Each point is reached from the start by the listed moves, each made once or not at all, plus a little noise. Is the number of moves made odd or even? Then give how often each move was made.
In the rows, zero is written as 128.

Moves:
(1): [150 230 139 133]
(2): [ 95 153 182 111]
Start: [158  89 113 151]
Points:
[181 189 128 155] => odd (1, 0)
[158  91 113 148] => even (0, 0)

Moves:
(1): [156 131 115  97 124 145 135 132 134]
(2): [114 141 134  86  96 119 125 112 120]
(3): [116  97 145 145 146 129 139 103 125]
(4): [152 137 146 138 119 158 118 114 132]
(5): [119 174 106 106 124 167 152  89 140]
(6): [ 80 108 159 129 135 119 155 147 142]
(7): [145 149 148 141 157 106 146 135 118]
(8): [134 110 158 116 183 125 107 134 140]
Start: [125 117 120 104 113 152 151 118 130]
Points:
[110 144 173   7 122 213 174  80 164] => even (1, 1, 0, 1, 1, 1, 0, 1)
[122 156 140  67  88 215 170  22 139] => even (0, 1, 1, 1, 1, 0, 0, 0)
[162 136 163  31 158 134 153 118 132] => even (1, 1, 0, 0, 0, 0, 1, 1)

Moves:
(1): [170 148 129 122 118 125 123 126 128 119 129 161 131 118 120 113]
(2): [124 154  89 147 109 142 113 120 160 133 156 164 115 122 142 170]
(3): [118 102 153 159 121 120 137 147 122 155 149 136 142 122 128 134]
(4): [136 134 139 150 126 135 144 146 142 116 115 128 120 116 154 102]
(5): [148 141 157 106 162 103 120 151 136 123 134 121 133 126 122 152]
(6): [109 138 123 145 155 150 125 122 131 154 124 127 137 129 112 112]
(7): [161 136 121 142 120 150 146 123  80 150 104 149 131 137 138 188]
(8): [132 113 108 121  87 147 129 162 131 146 119 148 120 149 134 115]
(9): [124 116 107 115 144 108 158 139 149 110 123 158 148 158 119 126]
(10): [107 119 141 109 140  94 121 121 133 139 126 121 144 134 158 118]
(11): [152 109 108 143 150 121 145 143 104  99 171 154 129 137 141 113]
(12): [121 139 104 135 113 114  79 128 161 136 103 110 169 139  73  94]
(13): [152 127 131 113 112 174 111 102 170 134 150 111 147 187 115 129]
(14): [115 117 118 131 130 108 117 110 107 127 126 127 107 153 125 100]
Start: [125 152 124 157 113 139 134 118 136 101 126 124 124 120 148 146]
Points:
[181 164  39 173 138 156 139  78 144 113 186 246 160 246 168 161] => odd (1, 1, 0, 0, 0, 1, 1, 0, 1, 1, 1, 0, 1, 1)
[142 160 106 136  85 120  77 176 177 119 102 122 156 151  87 121] => odd (0, 0, 0, 0, 1, 0, 0, 1, 0, 0, 0, 1, 0, 0)
[150 149  87 170 133 160 105 149 199 126 198 173 124 225 200 110] => odd (0, 1, 0, 1, 1, 1, 0, 1, 0, 1, 1, 0, 1, 1)
[205 165  75 204  74 154  81 113 172 146 189 204 208 196 136 183] => even (1, 1, 1, 0, 0, 0, 1, 0, 0, 1, 1, 1, 1, 0)
[131 150 114 143 177 108  56 102 183 113 162 100 196 230  97  70] => odd (0, 0, 0, 0, 1, 1, 0, 0, 0, 1, 1, 1, 1, 1)
[173 134 104 173 136 137 153 151 212  86 249 201 166 203 148 204] => even (0, 1, 1, 0, 1, 0, 0, 0, 1, 0, 1, 0, 1, 0)
[178 137 186 147 123 140 128 121 138 156 151 124 183 187 167 225] => odd (0, 0, 1, 0, 1, 0, 1, 0, 0, 1, 0, 0, 1, 0)

Moves:
(1): [142 142 139 133 168 152 110 114 124 125 117 133 137 119 119 141 135 124
 148 139 158 122 117 100]
(2): [121 112 128 118 131 152 121 138 125 123 117 119 154 126 128 125 118 115
 123 145 110 146 123 132]
(3): [120 123 143 109 131 127 127 113 157 147 119 131 116 142 132  96 123 145
 147 119 146 133 123 141]
(4): [115 124 124 128 131 137 121 138 117 140 108 142 127 124 134 134 130 115
 114 136 116 112 144 131]
(5): [114 135 148 112 136 139 130 132 120 129 125 153 157 119 127 132 120 142
 135 121 114 134 139 138]
(6): [119 128 145 117  88 127 108 137 122 126 115 129 128 138 156 142 123 127
 128 142 123 143 108 111]
(7): [128 130 118 131 124 122 143 121 119 139 145 126 113 129 125 134 133 125
 128 121 126  97 125 151]
(8): [118 138 124 144 151 129 137 116 129 150 135 133 117 104 111 143 115 120
 137 140 149 155 106 106]
(9): [113 111 133 118 116 148 141 128 123 132 133 137 137 132 136 130 150 133
 120 139 111 119 125 123]
(10): [112 131 152 100 115 137 142 143 133 117 113 124 152 145 130 120 103 108
 129 119 125 146 131 109]
(11): [135 117 114 123 124 127 120 138 118 128 145 145 118 123 125 134 142 129
 134 133 139 126 123 133]
(12): [111 106 127 110 147 117 142 137 140 128 130 117 138 136 117 127 116 142
 145 153 136 151 128 119]
(13): [137 139 123 102 121 123 139 127 133 143 116 120 105 115 131 121 110 121
 145 125 106 129 118 124]
(14): [124 128 126 152 131 131 130 119 108 131 122 142 117 139 128 123 126 131
 131 126 118 122 142 127]
(15): [123  99 119 145 120 116 118 119 130 108 106 142 121 121 128 144 112 125
 124 128 128 138 122 121]
(16): [155 115 120 129 129 115 132 135 130 119 149 150 146 152 121 145 124 149
 101 139 130 146 118 121]
(17): [134 118 137 132 147 130 117 131 127 132 112 120 128 131 138 138 148 112
 126 119 120 131 129 131]
(18): [ 98 135 128 121 144 111 114 101 146 108 145 124 101 139 109 138 107 132
 129 132 150 159 132  88]
(19): [118 121 124 125 120 145 112 130 130 149 121 115 149 117 153 125 107 132
 143 118 121 123 139 125]
(20): [126 132 114 133 139 135 126 127 136 112 129 132 130 117 146 131 121 117
 135 134 137 123 140 133]
(21): [151 138 143 131 102 135 127 127 155 144 128 126 114 129 117 132 116 125
 164 136 130 125 149 129]
(22): [135 135 140 140 133 125 124 110 132 139 145 133 130 108 137 115 123 116
 141 140 129  98 126 133]
(23): [116 117 117 145 149 141 134 166 156 131 155 137 141 144  95 144 133 139
 153 137 121 114 113 137]
(24): [124 106 147 133 139 157 116 153 112 126 123 136 139 112 129 151 114 135
 109 134 121 125 123 122]
Start: [123 140 124 135 138 126  92 140 117 109 127 116 163 131 123 112 135 125
 105 123 102 129 137 131]
Points:
[100  63 207 106 102 207  36 181 139 106  43 173 249 154 191 152  25 125
 136 141  60 201 159 108] => odd (0, 1, 1, 0, 1, 1, 0, 0, 0, 1, 0, 0, 0, 1, 1, 1, 1, 0, 1, 1, 1, 0, 0, 1)
[ 94  50 153 171 111 217  47 201 142 159 127 180 230 102 132 206  63 121
 126 221  55 139  98  87] => even (0, 1, 0, 1, 0, 1, 0, 1, 1, 0, 0, 0, 0, 0, 1, 1, 0, 0, 1, 0, 1, 1, 1, 1)
[ 71 105 207  42 148 207  76 189  84 134  89 178 222  94 157 150  93 109
 145 196  71 127 114  67] => odd (1, 0, 0, 1, 1, 1, 0, 0, 1, 1, 1, 1, 1, 0, 0, 0, 0, 0, 0, 0, 0, 1, 0, 1)
